Each row of a before or after table is a point. The points were changed in one or more steps. Then noise was added and the rows were shuffled. The steps act on columns, c1 being the first. Name the steps. A step turns or swaps two columns, mirrors them in a line or flattens them onto one, adds a multiple of one to another, or multiplies or shifts one. Angles are multiples of 10 degrees, from the lower column toward the higher: turns from -170 to 170, lines from 10 to 170 but not 90. Use the fewest steps. Two steps may share a column if one is a turn and the other turns, adds or multiplies; they go together, in the order done. Otherwise the lowest column goes first.

Before, 12 rows:
[[17,62],
[-21,-43],
[-17,72],
[26,-10],
[-14,-25],
[35,-17],
[40,34],
[12,0],
[-6,23],
[-26,-29],
[-10,16],
[-34,3]]
After, 12 rows:
[[9,24],
[-12,-3],
[34,4],
[-39,14],
[-34,-41],
[-28,2],
[28,-68],
[13,-24],
[11,-12],
[-7,-66],
[8,44],
[25,34]]
Steps: turn c1 and c2 by -170 degrees

Before (14 x 8):
[[-46,28,41,-12,5,13,63,51],
[-2,-30,-27,-27,-1,-27,12,-11],
[-18,-9,-31,-4,-51,-26,22,-19],
[4,33,-6,23,80,-15,54,-43],
[8,-22,-50,-2,15,-23,1,9],
[-51,-3,38,25,17,-2,65,45],
[-43,-20,31,-8,-1,4,47,-2],
[10,-34,-22,-2,-10,-40,-7,-8],
[-1,30,39,42,24,25,61,29],
[-5,-34,4,-15,-21,-3,54,-13],
[-24,-2,60,15,16,35,64,40],
[24,-8,3,-11,-3,-64,5,5],
[30,-11,-42,-36,0,-30,23,-14],
[-33,-12,21,-25,-33,12,-6,4]]
After (14 x 8):
[[-20,-25,4,-15,-3,-65,16,5],
[37,8,40,-21,23,26,72,30],
[-5,-41,-23,-10,-13,-38,2,-10],
[-11,-21,7,10,-20,-4,64,-14],
[46,30,35,34,18,-4,74,47],
[25,13,61,13,17,36,73,38],
[3,8,-33,17,-51,-26,34,-18],
[-48,-19,-43,-10,-1,-27,33,-16],
[-5,29,22,40,-34,11,1,6],
[14,72,41,43,5,15,73,53],
[17,17,-6,-14,79,-16,65,-44],
[-24,-16,-26,16,0,-29,22,-10],
[15,19,32,44,-1,4,58,-3],
[-5,-28,-51,-7,14,-21,13,10]]
Steps: turn c1 and c4 by -120 degrees; add 1 times c4 to c2; shift c7 by 10

Before, 11 rows:
[[-55,-18,-22,38,-18,16,50,12,12,-20,15,-7],
[-44,-21,-5,28,-30,12,10,16,-8,8,-22,-49],
[62,5,-11,20,0,8,21,-7,-42,-91,-4,2],
[-50,-29,13,6,-33,47,-6,21,16,-23,-12,-11],
[43,6,-9,16,1,-23,34,32,-5,-46,-26,28],
[-36,-63,-17,-13,-21,45,22,21,-14,10,7,-20],
[-51,-20,-13,4,-24,68,40,7,-5,13,-36,-15],
[15,-15,-25,-6,47,-2,-15,-34,24,-11,-42,10],
[-6,47,70,13,47,-32,-4,-9,-47,0,-6,28],
[13,-7,-56,22,-5,-5,-5,-6,-23,-29,-27,46],
[19,27,2,-6,-31,-33,15,-33,18,-21,-1,12]]
After (11 x 12):
[[30,27,7,24,-30,-35,-32,14,18,-20,-2,-10],
[69,7,28,47,-1,-23,30,34,-5,-47,-25,-8],
[-89,-19,7,70,-15,15,12,50,13,-17,15,22],
[-9,48,-9,44,45,-32,-8,-5,-47,0,-7,-75],
[-72,-21,-40,58,-30,15,17,9,-8,9,-22,28],
[-83,-20,-6,35,-24,67,8,41,-7,11,-34,20],
[22,-6,67,51,-3,-4,-3,-5,-24,-28,-26,25],
[-57,-62,-8,17,-22,44,20,22,-15,8,8,23],
[-79,-31,-18,36,-31,49,22,-6,16,-22,-11,-5],
[98,4,8,53,1,9,-7,20,-43,-92,-5,8],
[25,-14,22,23,46,-3,-33,-15,24,-11,-44,19]]
Steps: multiply c1 by 1.6; turn c3 and c12 by -120 degrees; shift c4 by 30; swap c7 and c8

Before, 9 rows:
[[-16,3,-14,14,3,2,-17,16,17,8,-15,-18,-14,-16,1,32,1,17,34,-30,8,-6,15,-11],
[4,3,-11,-23,9,13,-17,12,13,14,-65,13,-4,-3,-5,-18,5,-50,40,33,-14,9,-29,-7],
[-16,8,-12,0,23,-22,-23,32,0,16,7,1,-20,13,9,-5,-11,13,11,18,3,15,-12,3],
[0,-10,-9,15,19,-1,118,30,-37,11,4,-24,-10,22,-8,19,-7,-42,-65,-20,-11,4,14,-9],
[-3,-6,12,8,-20,-19,6,20,-6,-24,-12,-25,-14,-13,-47,26,-10,-48,10,12,-19,7,-17,-3],
[-35,-17,0,16,5,11,-17,27,6,-1,-1,2,-13,19,9,0,-3,17,38,27,-7,-7,2,-1],
[22,-27,18,14,15,-2,-9,37,10,10,-12,-11,8,-15,18,9,-9,22,18,22,-14,52,-7,5],
[68,1,46,-12,1,15,-5,-53,9,14,6,-14,-5,3,-23,-31,-16,18,-15,21,2,60,-3,-23],
[-38,8,7,-64,-42,5,-21,20,17,-8,-60,-13,5,-2,17,21,-10,7,1,13,-12,10,-14,13]]
After, 9 rows:
[[-39,52,6,-63,-20,6,-23,33,15,-6,-61,-12,5,-5,17,22,-12,9,3,43,-11,12,-14,11],
[-1,42,11,6,1,-20,8,45,-9,-23,-13,-21,-13,-14,-47,25,-8,-50,10,21,-19,6,-16,-4],
[-1,62,-10,16,-16,2,118,64,-37,13,7,-23,-10,25,-7,19,-6,-42,-62,-25,-10,4,13,-7],
[7,28,-11,-21,67,13,-17,21,12,16,-65,11,-1,-2,-4,-16,3,-50,42,11,-15,9,-28,-6],
[-18,35,-13,14,-48,2,-16,27,15,9,-14,-19,-15,-17,3,35,5,15,35,-19,5,-10,17,-11],
[-15,78,-11,2,52,-23,-22,58,0,18,7,3,-18,14,10,-3,-12,16,12,-12,4,14,-8,1],
[70,-120,46,-10,41,12,-4,-102,8,12,4,-11,-5,3,-21,-34,-20,18,-15,10,4,63,-2,-26],
[-35,51,0,15,52,10,-18,64,6,-2,-1,-2,-10,22,9,-1,0,15,41,11,-10,-6,3,-1],
[25,69,18,11,52,1,-10,95,8,12,-14,-12,7,-16,16,8,-6,21,16,-2,-14,50,-7,3]]
Steps: multiply c8 by 3; turn c2 and c8 by -50 degrees; turn c5 and c20 by -60 degrees; multiply c5 by 2
